Rows are points. Examples show where two turns around zero, p and q, send a point. Where does a point land after both, in the order given? Backwards means that the second turn is done in reverse. Each puzzle has new turns, and all numbers are rounded.

Turn p:
[-1.2 -1.7] => [ 1.4 -1.6]
[-0.9  4.4] => [-4.5  0.1]
[-1.5  2.1] => [-2.4 -1.0]
[ 0.1 -7.8] => [ 7.6 -1.7]
[3.5 3.1] => [-2.2  4.1]
Turn q:
[-4.1 -1.8] => [-4.2  1.6]
[4.6 4.5] => [6.4 0.0]
[-0.4 -2.6] => [-2.1 -1.6]
Where do these land?
p, then q: [6.2 1.9] => [4.2 4.9]
q, then p: [-3.2  0.5] => [-3.0 -1.3]
p, then q: [-3.1 -2.4] => [-1.3 -3.7]

Turn p:
[ 5.6 -3.4  0.5 -2.6] => [-4.7  1.0  3.7  3.6]
[ 0.7 -4.4  1.2 -4.2] => [-5.8 -1.7  1.4 -0.2]
[-3.5 -1.0  1.4  5.9] => [ 2.1  4.2 -2.0 -4.9]
[-3.1  6.4 -5.3  0.5] => [ 6.2 -2.8 -5.2  2.3]
[0.2 2.3 2.1 0.4] => [ 2.2 -0.6  2.0 -0.8]
Turn q:
[-1.0  5.9  1.8 -4.3] => [-5.0  3.8 -1.1 -4.1]
[-2.5  2.3 -1.6  0.2] => [-2.2 -1.6 -2.3 -1.2]
[ 0.7 -9.1  2.0  5.7] => [ 7.7 -1.3  0.2  7.7]
[ 2.2  4.1 -0.8 -0.5] => [-0.5  0.4  0.6 -4.7]
[ 0.6 -3.2 -1.5 -1.2] => [-0.1 -1.3  2.6  2.4]
Where do these land?
q, then p: [ 2.4 -1.6 -2.1 -1.2] => [-1.1  0.5  2.7 -2.3]
p, then q: [-6.3 -1.0 -2.9 -1.2] => [-3.1 -5.1  3.4  1.8]
q, then p backwards: [4.8 6.4 7.7 1.8] => [-3.5 -1.0  2.2 10.4]
q, then p: [ 4.4 -1.6 -2.2 -3.6] => [-0.4 -1.0  4.5 -4.3]
q, then p backwards: [-0.8  0.6 -1.6  2.8] => [-2.6  1.6 -0.8 -1.2]
p, then q: [-4.4 -2.8  1.1  1.5] => [-5.2 -0.7  1.9 -0.2]
